Each row of a before or after table is a point. The points were changed in one or more steps. Then noise was added and the rows were shuffled. The steps act on columns, c1 being the first. What was done? A step turns or swaps two columns, mirrors them in a line or flattens them onto one, adds a multiple of one to another, or multiplies or shifts one. Angles are multiples of 10 degrees, from the lower column toward the higher: turns from -170 to 170, lines from 10 to 170 but not 90. Use the fewest steps. Two steps may share a column if one is a turn and the other turns, adds or multiplies; they go together, in the order done. Otherwise the lowest column goes first.
In the rows, 128 means zero.

Before (14 x 2):
[[147  91]
 [133 189]
 [119 172]
 [192 157]
 [139  89]
 [143 194]
 [ 76  78]
 [ 65  76]
 [158 129]
 [123 127]
 [114 107]
 [121 159]
 [ 69  99]
 [114 143]]
After (14 x 2):
[[181 150]
 [172 111]
 [200 101]
 [255 148]
 [183 127]
 [218 131]
 [126  93]
 [179 157]
 [129 106]
 [204 172]
 [174 139]
 [194 172]
 [207 103]
 [135  93]]
Steps: shift c1 by 60; multiply c2 by 0.7

Before (14 x 4):
[[140 127 149 178]
 [106 152 124 157]
 [131  98 154 180]
 [ 67 151  79 151]
 [ 82 119 105 119]
 [ 77 132  92 102]
 [131 123  94 141]
 [144 141 143 138]
 [104 136 158 117]
 [115 123  93  98]
 [ 71 103 107 105]
 [ 79  97 160 138]
 [ 74 152 163 167]
 [106 112  83 124]]
After (14 x 4):
[[108 113  90 120]
 [ 72 104 113  83]
 [ 68 153  71 172]
 [137 124 152 228]
 [131 122  96 152]
 [116 123  94  67]
 [ 73 152 158 207]
 [ 76  99 172 147]
 [102 137 161 109]
 [131 101 160 231]
 [105 154 117 187]
 [ 83 117 109 108]
 [145 141 138 148]
 [ 74 134  89  75]]
Steps: add -0.3 times c2 to c3; multiply c4 by 2

Before (14 x 6):
[[141 164 182  74  92 112]
 [128 176 103 185 128 132]
 [186 131 144  80  87 149]
 [144  95 101 180  99 137]
 [152 148 124  75 187 156]
 [133 185 112 183 136 185]
 [ 82 129 113  89 101 137]
 [108 110 109 152 153 212]
 [ 96 114 180 152  86 119]
 [191  97 148  96 100 127]
 [149  98 193 132 133 161]
 [159 127 141 178 175 131]
 [184 166 157 100 163 133]
 [ 94 161 140 145 137 141]]
After (14 x 6):
[[123  72 131 201 144 147]
 [163 138 137 145  54 101]
 [149 150 119 194 157 190]
 [109  98 119  75  67 141]
 [121  78 137 186 145 103]
 [117 167 165 176 134 110]
 [ 71 144 150  99  97 173]
 [ 96 135  84 174 140 112]
 [172 115 157  94 125 157]
 [161  92 114 150 120 128]
 [113 160  96 152  69 155]
 [ 68 105  83 106 123 149]
 [104 114  79 100 160 182]
 [ 75 171 141 100  97 145]]
Steps: turn c1 and c2 by 170 degrees; mirror c3 and c5 in the line at 120 degrees; turn c4 and c6 by -30 degrees

Before (8 x 9):
[[168 101 127  58 173  99 106 120 174]
 [150 159  86 144  84 173 195 123  87]
 [164 148 147 144 108 114  97 131 181]
 [194 132 137 166 139 116  89 114 121]
 [ 94 184  96 158 100 170 129 109 133]
 [178 192 139 115 110 148  98 129 136]
 [113 101  64 119 162  88 139 182 100]
 [128 134 103 105  81 149 136 127  93]]
After (8 x 9):
[[154 140  63 158 174 149 138 141 135]
 [129 138 123 133 195 116 181 105 121]
 [151  95  74 107  89 169 152 116 132]
 [ 92  65 155 126 119  88 114 142  99]
 [ 90 128 155 192 176  99  88 188 174]
 [175  88  98  66 143 172  96  61  87]
 [174 103 121 136 120 150 107  74  93]
 [155 148 107 139 160 113 160 212 182]]
Steps: turn c1 and c5 by 80 degrees; turn c2 and c3 by -90 degrees; turn c4 and c7 by 130 degrees; add 1.5 times c9 to c8

Before (14 x 12):
[[151 140 108 112  95 161 167 116 115 105 145 120]
 [109 122  83 109 143 136 153 101 123 144 134 111]
 [156 125 108 115 122 155 155 142 127 116 125 126]
 [148 130 105 132 137 111 123 109 131 134 165 139]
 [122 123 125 158 120 160 124 142 110 118 126 133]
 [132 107  95 162 126 161 143 143 105 130 143 104]
 [121 118 127 148 113 120 141 110 137 109 134 138]
 [133 129  96 142 120 137 147 130  98 102 122 132]
 [149 124 126 153  97 125 162 143 122  99 116  94]
 [120 120 118 130  95 126 117 100 121 143 118 133]
 [151  99 128 129 108 127 142 134 114 125 149 132]
 [104 150 122 149 123 110 138 151 130 100 168 128]
 [112 135 111 114 142 155 132 100  99 127 153 108]
 [107 160 123 122 135 138 171 107 108 141 160 112]]
After (14 x 12):
[[152  99 127 130 107 112 118 133 126 139 190 133]
 [103 150 124 149 124 124 103 152  98 111 248 129]
 [107 159 123 123 136  75 109 104 121 151 224 112]
 [151 138 109 112  99  68 133 117 108 128 180 122]
 [157 125 107 114 122  86 134 141 128 123 118 125]
 [119 116 129 148 113 117 113 110 114 111 145 138]
 [121 120 118 130  95 142 134 100 135 141  99 133]
 [132 108  95 162 125  93 146 143 118 150 174 104]
 [149 129 105 131 138 140 115 108 139 128 237 139]
 [131 128  95 142 121 103 124 131  91 139 110 133]
 [108 123  84 109 144  96 119 100 133 140 147 111]
 [149 122 127 152  96  92 103 141 108 120  92  94]
 [121 123 126 158 121 116 158 143 108 137 122 132]
 [113 137 111 114 143 112 149 100 107 152 203 108]]
Steps: turn c9 and c10 by -60 degrees; add 0.3 times c1 to c9; multiply c7 by 1.3; turn c6 and c7 by 120 degrees; multiply c11 by 3
